Each point is reached from the start by the listed moves, each made once or not at all, plus a little noise. Is the number of moves made odd or even? Then give how often each move was made.

Moves:
(1): 0.32; -0.10; 0.40; -0.60; 0.37
(2): -0.11; 0.61; -0.55; 0.35; -0.29
Start: -0.37; -0.11; -0.06; 0.12; 0.05
Points:
-0.49; 0.49; -0.60; 0.47; -0.23 => odd (0, 1)
-0.04; -0.21; 0.34; -0.48; 0.42 => odd (1, 0)

Moves:
(1): -0.21; -0.45; 0.42; -0.57; -0.44
(2): 0.07; 0.05; 0.22; 0.04; 0.11
(3): -0.23; -0.39; 0.20; -0.15; -0.02
Start: -0.11; -0.21; -0.07; -0.15; 0.35
Points:
-0.29; -0.56; 0.35; -0.27; 0.46 => even (0, 1, 1)
-0.56; -1.05; 0.54; -0.85; -0.09 => even (1, 0, 1)
-0.10; -0.22; -0.06; -0.14; 0.33 => even (0, 0, 0)

Moves:
(1): 0.42; -0.35; -0.03; -0.26; 0.19; 0.09; -0.06; 0.10
(2): 0.01; -0.07; 0.32; -0.23; 0.14; 0.07; -0.12; -0.22
(3): -0.04; -0.38; 0.08; -0.25; -0.19; 0.04; -0.34; -0.24
(4): 0.32; -0.38; 0.06; 0.21; 0.34; -0.12; 0.50; 0.34
(5): 0.23; -0.53; -0.54; -0.18; 0.22; -0.38; 0.27; 0.25
(6): -0.13; 0.07; -0.16; -0.25; 0.08; 0.60; 0.44; 0.23
Start: -0.33; 0.08; 0.02; -0.02; -0.16; -0.19; 0.34; 0.20
Points:
-0.17; -0.60; -0.03; -0.29; 0.02; 0.34; 0.96; 0.52 => odd (0, 0, 1, 1, 0, 1)
-0.35; 0.10; 0.03; -0.05; -0.15; -0.18; 0.32; 0.19 => even (0, 0, 0, 0, 0, 0)
0.17; -1.24; -0.05; -0.47; 0.36; -0.60; 0.60; 0.34 => even (0, 1, 1, 1, 1, 0)
0.17; -1.12; -0.66; -0.95; 0.14; 0.18; 0.65; 0.54 => even (1, 0, 1, 0, 1, 1)
-0.45; 0.18; -0.16; -0.27; -0.09; 0.42; 0.79; 0.44 => odd (0, 0, 0, 0, 0, 1)

Moves:
(1): 0.22; 0.02; 0.16; -0.16; 0.09; 0.33; -0.02; -0.36; -0.05; 0.13; 0.19; -0.24
(2): -0.04; 0.27; 0.08; -0.33; 0.49; 0.08; 0.03; 0.01; -0.09; 0.32; -0.11; 0.18
(3): -0.20; -0.10; 0.24; 0.11; 0.11; -0.18; 0.04; -0.12; 0.15; 0.02; 0.12; -0.10
(4): -0.04; 0.03; 0.23; -0.15; -0.46; 0.58; -0.21; 0.13; 0.20; -0.12; -0.34; -0.15
(5): 0.07; -0.32; -0.02; 0.12; 0.13; 0.06; 0.13; 0.17; -0.40; -0.23; -0.22; -0.10
(6): 0.01; -0.13; -0.07; -0.06; -0.15; 0.15; 0.27; -0.23; -0.04; 0.00; 0.07; 0.28
(7): 0.03; 0.01; 0.28; -0.15; 0.05; 0.24; -0.45; -0.17; 0.02; -0.12; 0.29; 0.37
(8): -0.34; -0.07; -0.10; 0.09; 0.03; -0.07; -0.11; -0.08; -0.08; -0.28; -0.54; -0.04
(9): -0.03; 0.04; 0.44; 0.24; -0.08; 0.61; -0.18; 0.10; 0.00; 0.65; -0.11; 0.16
Start: -0.01; 0.19; -0.01; 0.01; -0.09; -0.18; -0.36; 0.09; 0.00; -0.13; -0.10; 0.41
Points:
-0.13; -0.17; 0.63; 0.48; 0.07; 0.31; -0.37; 0.23; -0.25; 0.33; -0.31; 0.38 => odd (0, 0, 1, 0, 1, 0, 0, 0, 1)
-0.40; 0.16; 0.63; 0.01; 0.03; 1.09; -0.71; 0.44; -0.35; 0.22; -1.41; 0.45 => odd (0, 1, 0, 1, 1, 0, 0, 1, 1)
0.19; 0.18; 0.67; -0.07; 0.54; 0.93; -0.39; 0.03; -0.51; 0.69; -0.33; 0.42 => even (1, 1, 0, 0, 1, 0, 0, 0, 1)
0.17; 0.09; 0.76; -0.34; -0.05; 1.63; -0.34; -0.08; -0.36; 0.61; -0.60; 0.55 => even (1, 1, 0, 1, 1, 1, 0, 0, 1)
0.02; -0.04; 0.62; 0.23; -0.51; 1.05; -0.64; 0.43; -0.22; 0.17; -0.75; 0.34 => odd (0, 0, 0, 1, 1, 0, 0, 0, 1)
-0.31; 0.05; 1.07; -0.05; 0.76; 0.89; -0.90; -0.36; -0.46; 0.39; -0.48; 0.63 => odd (1, 1, 1, 0, 1, 0, 1, 1, 1)

Moves:
(1): 0.12; 0.10; 0.54; 0.27; 0.14; 0.33; -0.14; -0.14; 0.04; -0.05; -0.34; -0.08; 0.01; 0.00
(2): 0.16; 0.05; -0.04; 0.05; 0.02; -0.07; 0.17; -0.03; 0.13; -0.13; -0.09; -0.15; 0.13; -0.24
(3): -0.58; 0.48; 0.36; 0.09; 0.08; 0.01; 0.29; -0.66; -0.26; 0.44; 0.27; -0.34; -0.21; -0.22
(4): 0.26; 0.11; -0.34; -0.27; 0.08; -0.17; -0.40; 0.01; -0.37; 0.67; 0.20; -0.09; 0.62; -0.15
(5): -0.01; 0.18; 0.11; -0.02; 0.04; -0.23; -0.49; 0.16; 0.00; 0.36; 0.52; -0.17; -0.08; -0.27
(6): 0.10; -0.31; 0.20; 0.24; 0.62; 0.38; 0.00; -0.35; 0.00; -0.41; -0.56; -0.41; -0.09; -0.15
(7): 0.25; -0.37; -0.02; 0.16; 0.03; 0.35; 0.15; -0.05; 0.34; 0.05; -0.05; 0.04; 0.11; 0.02
(8): 0.03; 0.23; 0.23; 0.13; -0.08; 0.23; 0.11; -0.31; -0.05; -0.20; 0.09; -0.12; 0.07; 0.23
(9): -0.08; -0.25; -0.14; 0.07; 0.29; 0.13; -0.09; 0.19; -0.46; 0.17; 0.42; 0.06; 0.13; -0.20
(10): 0.10; -0.05; -0.44; -0.54; -0.26; 0.12; -0.15; 0.30; -0.21; 0.27; 0.26; 0.10; -0.12; -0.16
(11): -0.09; -0.47; 0.12; -0.11; -0.19; 0.18; 0.05; 0.19; 0.20; -0.15; -0.36; -0.18; 0.13; 0.11
(12): 0.02; -0.02; -0.04; 0.38; 0.52; 0.54; 0.10; 0.50; -0.01; -0.14; -0.10; -0.24; -0.09; 0.35
Start: 0.53; -0.16; 0.05; -0.27; -0.27; -0.12; 0.03; 0.29; -0.03; 0.07; -0.04; -0.32; -0.11; 0.18
Points:
1.18; -0.65; 0.48; 0.72; 1.31; 1.66; -0.25; 0.13; -0.53; 0.16; -0.39; -1.18; 0.66; 0.27 => odd (1, 0, 0, 1, 0, 1, 1, 1, 1, 0, 0, 1)
1.21; -0.71; -0.99; -0.38; 0.39; 0.82; -0.21; 1.21; -0.61; 0.96; 0.59; -0.58; 0.68; -0.22 => even (0, 1, 0, 1, 0, 0, 1, 0, 1, 1, 0, 1)
1.06; -0.30; -0.22; -0.45; -0.56; 0.51; 0.32; 0.21; 0.19; 0.01; 0.17; -0.46; 0.07; 0.02 => even (0, 1, 0, 0, 0, 0, 1, 1, 0, 1, 0, 0)
